Each row of a before or after table is a point. One or more steps were done to the points. Then noise was added and the rows were shuffled. The steps act on columns, c1 being the first. Name the steps. A step turns or swaps two columns, mirrors them in a line or flattens them onto one, adds a multiple of one to another, or multiplies or shifts one. Angles are multiples of 10 degrees, from the lower column toward the higher: turns from -170 to 170, lines from 10 to 170 but not 90. Use the fewest steps. Two steps may share a column if one is a turn and the other turns, adds or multiplies; they go together, in the order done. Otherwise the lowest column goes first.
In the rows, 128 means zero.

Before, 10 rows:
[[185 101]
 [ 87  86]
 [123 144]
 [137  95]
 [249 123]
 [138 159]
 [ 84 131]
 [124 146]
 [119 172]
 [115 132]]
After, 10 rows:
[[148 102]
 [240 173]
 [ 87 109]
 [ 76 157]
 [124 158]
 [134  82]
 [129 114]
 [127 109]
 [172 174]
 [121 121]]
Steps: mirror c1 and c2 in the line at 10 degrees

Before (12 x 6):
[[139  41  99 104 158  77]
 [214 249 105 100 138 107]
 [122  68 114 117  52 109]
 [179 184  29  77 123 102]
 [128 115 117 189  78 162]
 [139 131 177 136 161  92]
 [166 106 134 123  80 173]
 [145 134 152 121 137 141]
 [132 228 133  98 139 138]
 [126 101 172 123 177  88]
 [143  77  91 149  44 131]
 [134 104 113 125 125 138]]
After (12 x 6):
[[132 103 114 120 126 117]
 [137 232 124  86 142 133]
 [169 101  96 123  81 148]
 [140  46 162  99 157  83]
 [144  80 109 155  43  94]
 [126 112  93 208  73 131]
 [179 187 120  63 117  26]
 [212 251 133  95 138 104]
 [124 107 191 119 174 158]
 [122  67 138 105  46 111]
 [144 132 122 123 140 150]
 [134 135 177 136 160 159]]
Steps: turn c3 and c6 by 70 degrees; multiply c4 by 1.3

Before:
[[174  84  85 162 106 201 200 112 142 126 166  56]
 [181  90 135 149 118 102 125 171 118 144 123 129]
 [102 127 119 122 150  88 128 181 118 117 101 195]
 [145 160 134  88 188  88 130 157 112 139  69 158]
 [152 154 129  94 124  64 139 132 142 102  95 165]
 [180  92 108 142 119 210 131  74 154 101 114 102]
 [150 169 156 127 126 128 144 176 135 113  83 159]
 [150  67 143 160  95 166 215 119 129 208 156 144]]
After, 8 rows:
[[149 133 134 178 166 122  95 172 105 144 183 132]
 [163 127  81 176 178  86 252 114 163 120 227  54]
 [ 94 117 132 151 106  96  56 135 166 103 159 165]
 [123 138 117 100 119 113  77 181 108 119 160 191]
 [162 128 145 150 198  59 213 118 133 205 217 142]
 [141 132 107 181 161 155 230  73 193 100 171 102]
 [ 90 141 133 142  68 111  81 156  93 141 127 157]
 [128 117 161 152  93 115 133 174 147 108 142 156]]
Steps: swap c1 and c4; turn c2 and c5 by -120 degrees; multiply c2 by 0.4; turn c6 and c7 by 70 degrees; multiply c7 by 1.3; multiply c9 by 2.5; shift c11 by 60

Before, 14 rows:
[[154 126 135 136 174  88 169 118 111  88 124  68 199 147  94 133 189 100
  148 105]
 [154 176 151 113 161  79 182 121 143 158 146  91 199 110 156 119 153 120
  130 113]
 [112  98 150 141 101 149 132  86 161 143 143 100 138 120 135 160 114  77
  151 164]
 [144 161  97 162 157 117 156 131  94 101 151  47 158 112 127 111 142 138
  134 124]
 [156 124 186  75 114 144  99 154 126 169 134  94 121  98 164 114 194  97
   74 144]
 [ 97  79 136 121 120 157 108 152 147 121  87 158 138 101 137 109  81  81
  174 191]
 [ 58 118 161  83  69 146  98 173 167 145 113 114 103 125 184 117 165  96
  128 128]
 [ 83  91 147 147 131 122  67 126 189 170 104 133 102 119 155  99 137  78
  116 160]
 [ 72 118 142 108 132 164  81 156 181 153 128 115 164 132 110 144 103 103
  114 172]
 [ 82 117 124  85 122 129  83 145 173 107 149 162  88 131 150 137 114  68
  125 193]
 [154 138 161 126 165  82 136  99  88 122 154  67 180 153 132 120 165 176
  174 131]
 [120  95  93 130 116 162 106 111 171 102 123 155 169 137 155 126 132 126
  130 156]
 [106 121 127 116  79 125 104 146 145 154  82 130 118 169 150 130 119  88
  105 192]
 [169 170 138 159 125 101 132 114  89 104 168 109 193 145  90  99 143 119
  161  87]]
After (14 x 20):
[[ 82  78 138 145 132 125  76 126 199 168 101 130 105 124 158  97 151  67
  118 127]
 [ 81 112 134  79 120 127  86 153 184  99 144 163  89 129 147 145 102  27
  127 152]
 [159 135 126 126 170  81 129 104  84 125 154  66 171 151 131 109 204 157
  160 159]
 [142 158  87 166 157 120 148 133  90 100 150  42 153 112 118 111 128 141
  132 129]
 [110 120 135 113  75 125 103 148 151 149  86 131 116 166 146 135 116  42
  113 162]
 [105 101 158 147 103 157 134  89 161 140 141  99 139 128 133 165 120  59
  149 136]
 [153 130  87 125 176  87 163 120 104  83 120  63 200 144  96 132 223 131
  138  91]
 [ 57 121 128  88  70 138 106 176 169 141 114 113 104 122 190 114 196 104
  125 106]
 [159 127 127  76 110 137  98 153 126 170 134  93 118  97 161 113 255  91
   91 121]
 [119  98  96 132 111 163 109 110 182 104 125 154 163 134 156 125 107  96
  134 165]
 [ 77 117 153 113 139 162  90 155 187 154 128 115 176 133 107 146 100  74
  118 149]
 [100  76 182 127 123 152 115 152 156 124  86 161 144 100 136 113  66  42
  159 167]
 [170 172 126 158 121 102 121 121  91 110 169 117 191 144  88 103 153 152
  159  83]
 [146 180 133 114 159  80 183 119 125 158 142  98 201 116 148 120 182 135
  128 108]]
Steps: multiply c17 by 1.6; turn c3 and c17 by 30 degrees; turn c7 and c9 by -10 degrees; multiply c20 by 1.3; turn c18 and c20 by 40 degrees; multiply c19 by 0.7
